Each row is a point. The window is the flat piece filled in between its corners: a triangle in 3 columns, a solid with four corners in 4, and so on. A path goes straight from each point to the next, and from the last back to the first. After which points does the path pass through the window?

Window (4 x 4):
[[ 14.7  51.4 -43.9   4.8]
 [-12.2  -2.5  23.1 -10.7]
 [ -1.5  -9.9   6.0   6.5]
 [-19.9  -1.0  -6.5  -4.1]]
Path:
(1): [ -1.2   4.9 -21.1 -15.8]
(2): [ 5.7 31.5 -4.7 28.2]
(3): [ -6.7  30.0 -13.6  16.8]
(4): [ 17.6  -7.6 -37.1 -12.2]
(5): [  6.4  -3.0   7.8 -26.0]
(6): [-18.3  15.3   5.7   8.1]
(7): [-6.6  5.7 14.5 30.4]
(8): [  3.8  -8.8  -9.9 -13.7]
(9): [ 21.2  34.0 -25.3  -5.4]
(10): [ -6.1  40.2 -14.4  29.2]
(11): [-28.7 -17.4  47.3  18.9]
(12): [-10.8 -31.1  19.3 -20.7]
Through the window after points: 1, 5, 7

Window, 6 rows:
[[-16.3   1.8 -39.6  31.0 -28.7  21.1]
 [-37.7  -4.0 -14.0  20.2 -37.5   7.7]
 [ 16.8 -16.3 -10.2 -17.9  31.6 -11.2]
 [-34.1  36.1 -16.0 -16.3  15.0  14.9]
 [  7.0  -7.8  17.9  15.4  22.4  -7.2]
 [ -4.9 -20.0 -16.3  11.7  34.1 -14.6]]
Path:
(1): [-12.1  22.3 -18.9  16.1 -34.0  -7.6]
(2): [ 10.7  10.2 -28.0   2.3   9.8 -20.4]
(3): [-29.4 -29.3  -5.7  16.5  28.3   8.7]
(4): [-25.3 -16.6   2.9 -12.6  -7.8  34.7]
(5): [-21.5   3.2 -14.8  23.9  -1.3 -28.8]
(6): [ 18.4  -9.5  -8.4   9.0   2.2 -46.4]
(7): [-15.0 -26.1   2.0  16.9   2.5  28.8]
(8): [ -7.2 -15.5   8.8  11.0  21.1  10.9]
(9): [ 13.7  13.0   0.8  19.9   3.6 -25.2]
(10): [  4.4   6.1  -6.8  14.3  24.2 -17.8]
(11): [ -7.7 -45.2   9.1  -1.1  21.1  12.8]
(12): [-35.3  -9.9 -24.8  33.2  -8.3  45.1]
(13): [  6.3  11.0 -39.3  13.8 -33.1 -17.2]
(14): [-10.7  -2.5 -13.9  10.6   5.7 -25.9]
(15): [-14.3 -24.6 -16.0  11.9  19.3  19.6]
(16): [-16.6  -8.5 -33.4  21.6  -8.7  22.3]
Through the window after points: 2, 8, 10, 12, 14, 16

Window:
[[ -0.1  -9.6   4.7  48.8 -19.3   7.4  -6.3  11.5]
 [ 27.0   6.9 -17.7  -9.9  11.0 -29.5 -22.9  15.9]
 [ 28.6 -10.3   2.8  19.4 -49.1  -4.3  16.1 -16.5]
 [  3.5  22.6  25.7 -24.5  24.9  13.5  20.6  12.2]
 [  2.8  12.5 -40.1 -22.3  23.8  -6.6  -0.8   7.7]
 [ 26.7 -28.0 -31.6  20.8  36.9   2.9 -51.0  -0.3]
 [  2.4 -20.4  27.1  10.3 -62.7  10.1 -26.9  -9.1]
 [  3.2 -11.1 -11.9 -22.3  20.2 -27.2  26.8  12.7]]
Path:
(1): [ 18.5 -14.2  -1.8  -0.4  -9.4  20.0   0.6  25.3]
(2): [-15.3  13.2  14.1  -2.1   2.6 -13.3  17.3 -35.6]
(3): [ -7.7  14.2   1.7   5.4  20.4 -16.5 -11.1 -33.8]
(4): [ 19.4 -18.1  -8.6   5.2   3.1   6.2  -1.6  10.5]
(5): [ 25.7  -8.9  -2.0 -24.7   3.5  17.0  -5.7  36.3]
(6): [  1.2  13.3  12.5   4.9   2.2 -13.9  -4.7 -12.7]
(7): [  7.4 -24.1 -21.4  24.5  27.2 -19.9 -48.7 -36.9]
(8): [ 25.5 -18.8 -22.0  15.5  20.7   8.2 -30.7  15.6]
(9): [ 44.5 -23.0 -20.5 -21.3  -9.2 -18.0  -0.3  25.1]
(10): [-16.5   7.0 -21.8  37.5  -2.2 -19.6 -17.2 -25.3]
(11): [-12.1  12.9   0.6   2.2  25.1 -20.0 -14.7 -22.2]
(12): [22.8 -7.2 -4.2 -2.2 15.4 12.0 -7.1 13.3]
Through the window after points: 5, 7, 11

Window (9 x 9):
[[  4.7 -13.2  -0.5   7.2 -20.8 -22.8   7.1   5.1  -9.0]
 [  3.9   3.9 -24.0  19.8  18.0 -37.8  -3.7 -11.1   7.9]
 [ -9.9 -27.2 -27.5 -16.6  29.8   0.0 -30.4  54.1  20.6]
 [-25.4  30.3 -15.9 -55.8  31.0  40.6 -27.5  -4.3 -34.2]
 [-19.0  18.2  20.6   2.3  17.2 -42.8  24.3  10.6   4.9]
 [-23.9 -15.8  -2.1  26.0 -15.8 -19.4 -35.2  10.1  -7.5]
 [ -4.2  -4.0   4.4  32.0  24.1 -15.8  17.2 -23.6  -6.1]
 [ 19.5  30.8   9.8  21.2  20.8 -21.2   7.1  27.4  -6.4]
 [  4.8 -15.2  14.7 -35.7  13.9 -13.0 -28.0   0.4 -25.5]]
Path:
(1): [  4.6  11.4   0.8 -28.4  19.0   8.2 -31.7  -5.9  17.5]
(2): [-23.7 -18.7 -10.7   2.9  13.5 -19.5   6.9  22.9 -50.1]
(3): [ -8.3  -0.3 -15.0  17.2  40.9 -38.2  11.6  21.1 -23.3]
(4): [ 17.7   8.8  17.5 -15.9 -24.1  -2.8  -1.0  -6.7  11.3]
(5): [ -1.4  -2.4  15.1  17.1   3.1 -39.8 -31.4 -11.0  30.8]
(6): [ -0.8 -14.8 -18.4  12.4  19.3  -4.3  29.1  37.7 -37.3]
(7): [ -9.1   0.7 -15.5   8.1  16.1 -23.4  -1.5  18.4 -27.5]
(8): [ 6.7  0.3 35.2 -7.8 -1.2 -0.9 -9.2 -3.3 15.2]
(9): [ 15.5   6.1   3.0  -0.3   6.0  -5.5 -16.5 -28.0  24.6]
(10): [-16.9   3.2  -7.6   1.6  31.9 -27.0  -0.8  33.3 -21.0]
(11): [ -6.4  -8.5  -6.6  18.4  26.6 -22.7  13.7 -15.2 -15.4]
(12): [ -1.9   2.4   9.5  23.6  11.8  -9.8   5.4 -11.0   1.3]
(13): [-19.5 -11.9   1.3 -11.0 -15.8 -10.1  -3.5   3.4  43.0]
(14): [ -8.7   0.7  -5.8  19.5  28.5 -24.0 -25.9  29.3 -41.1]
(15): [-33.5 -22.5 -36.9  -7.7  18.0 -37.6  -6.5  -1.2 -24.5]
(16): [ 20.3  27.2  24.9   1.9  18.7  14.3 -10.6  -5.7  21.4]
Through the window after points: 1, 11, 13

Window:
[[-53.6 -13.0  -1.4   8.7  26.2 -13.9  17.3 -33.3  30.1 -24.7  -3.5]
 [-30.1  -1.4 -20.9  -0.2  -7.5  25.3 -30.3  22.2  11.1  22.7  24.4]
 [ 11.0   3.3  19.6  12.1  24.8 -24.2 -14.2  19.7  18.4 -33.0  24.1]
 [-41.3  -1.0   3.7 -14.3  -0.2   4.8   0.6  18.6  -6.1  15.0 -21.6]
 [  7.0  18.6 -35.7  17.5  -7.3   7.8  32.1   0.6   5.1  31.1 -32.5]
 [ -5.5   6.1  12.9 -10.4  -0.1  -0.1 -20.2 -10.7  -5.2 -31.7  43.5]
 [-30.3 -13.2 -24.7   9.4   4.0  13.5 -31.1   3.2 -36.3  42.1  -4.5]
 [ 26.4 -11.6 -46.1  14.7   4.8  18.3  51.2  44.0  -0.3 -39.1 -10.7]
 [ 13.6 -30.0  15.3 -24.1  32.6 -18.2  -0.3   3.6  15.0 -23.1  41.7]
 [ 32.1  -4.1 -44.8   5.6 -17.7 -19.0  29.6  20.3  20.5 -36.8 -38.1]
 [-16.2 -25.5  -1.4  18.6 -25.5  18.3  -7.8  15.1 -16.5  32.6   1.2]]
Path:
(1): [ -6.9  -7.2  -1.5   2.9  19.2  17.6  -5.2 -22.0   2.4  11.9 -13.7]
(2): [  7.2 -13.8   7.5  -4.8   6.3  30.6   5.2 -11.3   9.2 -15.6 -22.1]
(3): [ -1.7  -2.9 -22.1  17.1  -6.1 -24.9   2.4  34.6  -1.4  -9.7  22.7]
(4): [-35.0  -3.7  -1.2   1.3   0.5 -20.6   5.1  -7.6 -10.0  20.2  17.7]
(5): [  2.3 -21.0  -5.3   5.5   7.9  27.6 -16.9   3.2  30.8 -31.3 -16.0]
(6): [  2.2  -4.3 -10.8  11.4  13.7  25.0   0.3   4.9   7.9  -2.9  -3.3]
(7): [-28.7 -13.7 -26.1  -2.2 -15.5 -52.9  15.4   1.9  -3.5  12.0  16.9]
(8): [-29.3  -7.1 -25.7   8.0  -1.6 -12.0   5.1  16.1  -1.6   4.6   7.7]
Through the window after points: 2, 8

Window:
[[  7.8  39.9  21.9   9.2  17.0 -36.8  12.3 -19.4 -28.5  -6.9  -3.9  20.4]
 [ 10.0  18.1  -2.5  -1.2  39.3  -7.6  -3.5 -49.4  -6.1  23.7 -18.0  28.3]
 [  8.7 -30.3   4.0   9.0 -57.9   5.3  14.6  46.4  -7.5  -4.2  40.3  -8.7]
 [ 36.1 -26.4  11.5  -3.7  -4.0 -12.5  16.5   4.2 -10.8 -15.6  29.7 -34.2]
 [-14.1  14.0 -14.1  -8.8 -20.0   6.8 -26.5  17.5  10.7 -47.0  -1.8 -17.1]
 [-52.8  -9.8 -17.7 -19.1 -14.9  -5.1   9.3  44.9  -5.2 -16.9  54.5 -25.7]
 [ -1.1 -10.7   1.3   4.4 -35.2  10.3  41.8  10.3   0.0 -13.6  -1.0 -39.0]
 [-36.3  -3.0 -41.4  25.1   6.3   7.1   4.1  51.9 -26.8 -36.7  29.3  -5.9]
 [  4.7 -15.3  16.5 -14.5  -3.9   0.6   6.3  32.8 -28.0   7.1 -12.4 -20.7]
 [ -5.3  -2.2  43.1  27.4  30.4 -12.1   6.8  -9.7   3.3  -3.4   5.6  10.6]
 [  9.2  26.2   5.3  11.0  -9.4  21.9   7.5  36.5  -2.5  -5.5  32.5 -28.6]
 [ 18.6  22.2   6.1  15.5  40.8 -50.4   6.3 -13.2  16.2  22.0 -25.3  14.2]]
Path:
(1): [  2.9   0.8   0.0  15.1 -12.2 -21.0   7.8  11.0 -11.9 -18.1  19.5 -27.9]
(2): [ -2.3   4.2   9.7 -11.2   4.8  15.3  17.4  37.9  -8.8 -11.7  20.0   2.7]
(3): [  8.9  -2.9   9.1  -0.8   2.8 -10.3  16.8  13.7  -7.2 -15.4   8.6   0.7]
(4): [-12.9  39.2  13.1  22.6  14.0 -23.6 -46.1  -5.6 -31.3  28.7   2.5 -15.2]
(5): [ 10.9  -0.1   6.4  12.7   9.4 -28.0  -7.1  -8.1 -11.1   4.8  -2.9  -9.9]
(6): [ 18.4   6.5   6.0  -2.6  21.3 -17.3  25.5   8.7  10.8   1.7   1.5   0.8]
(7): [  9.3   8.2   0.4  -3.9   0.0  -1.2  17.7   4.0   0.7 -13.6  -0.1  -2.9]
(8): [ -5.8 -31.6  17.9  22.8   1.2 -11.8 -13.5 -15.0 -20.6  15.0  22.3 -31.6]
Through the window after points: 5, 7

Window:
[[ 28.4  31.1 -54.7   3.7 -29.2   3.7  32.7  -7.1  15.0  -8.1 -16.4   3.6
   15.3 -18.3]
 [-33.9   1.3  36.6 -14.5 -16.0   3.6  26.1 -16.6   6.4  10.2  22.2  -3.4
    2.8  -8.0]
 [ -6.2  -7.1 -16.1 -41.7   1.1 -26.8 -13.7  27.6  15.8 -48.3 -10.8  -4.5
   30.9 -17.2]
 [-14.8  -6.8  -0.5 -12.7 -13.9  -4.6  18.0  12.6 -20.4   5.0   9.8  -3.9
    4.6  31.1]
 [ 30.3   8.8   5.2  20.2 -37.2   8.4  25.7 -23.0  18.9  -0.5  22.4 -19.2
  -26.0   3.0]
 [ -4.2   3.1  46.4 -27.1 -11.1  -1.0  -5.5   8.2 -37.3  20.9  15.2  20.8
   -7.8   4.8]
 [-22.3 -10.3  18.2  13.3  22.1  -8.8 -23.5  46.2   2.2 -19.7  -2.5   7.4
   29.7 -13.1]
 [ -7.8  40.5 -54.0 -36.4 -35.4  -2.8  -2.3  49.7  49.2 -35.5 -38.8   8.0
    3.2   1.3]
 [ -9.8  -0.4  49.9   1.7   9.4 -37.5  10.7  23.4 -13.9 -20.3 -16.8 -13.4
   32.2  -6.4]
 [-30.4  -3.0  22.8   0.4   2.2 -29.6  -9.5  -1.8 -20.7 -29.1 -10.6  18.7
    5.7   2.4]
 [  6.6  -0.1  22.0  10.5   0.8  16.0   1.4 -25.8  -8.8  -2.3 -19.2 -26.6
   12.8   2.0]
 [-11.8 -12.8  41.3  -5.6  42.6 -17.3  11.9   5.8  -3.9   0.1  -1.9   1.8
   -7.1   0.0]
 [ 10.6  28.1 -22.8  11.7 -38.1   3.6  24.2 -29.4  -3.3  29.9  13.2 -42.4
  -34.7 -16.3]
 [  4.9  37.6  16.0   1.1  -7.5  -4.1   4.0 -27.3  -9.8  26.9  34.6  -8.1
   -2.4  24.9]]
Path:
(1): [ 15.8  34.8 -11.8 -13.5 -22.7  12.0  18.9   5.7 -25.9 -42.6   5.8 -28.4
   1.1 -17.8]
(2): [ -5.5  -4.2   2.9  20.3 -11.0 -10.1   7.0 -28.8  21.6  49.6  -6.6  -6.6
  -8.9   5.3]
(3): [ -6.0 -32.0  41.0 -13.7  15.4 -27.0  12.9 -13.6  30.8  26.4 -34.9   9.7
   4.6   0.7]
(4): [ -1.7  20.3   9.9  -3.6  -6.7  10.7  -1.6   6.0 -32.1 -16.8  16.5 -12.6
   2.8   0.7]
(5): [ -7.0  21.0  -3.1 -13.5 -11.9  18.3  10.8   8.6 -15.8 -11.3  14.6 -17.9
   6.5 -13.4]
(6): [ -7.4  -1.6   6.8   3.2 -20.1 -34.4   3.4  -3.9  16.6   7.9 -10.5   6.3
  -1.1  14.6]
(7): [-35.0 -21.1  14.8   9.3 -22.1 -41.8  14.8  -1.2  35.0  20.2 -42.4 -22.1
  -3.1  10.5]
(8): [  9.5  15.9  15.2  -9.4  -0.2  14.8   5.0  -7.8 -22.0  -3.9  17.4  -4.6
   1.0  -7.5]
Through the window after points: 1, 3, 7
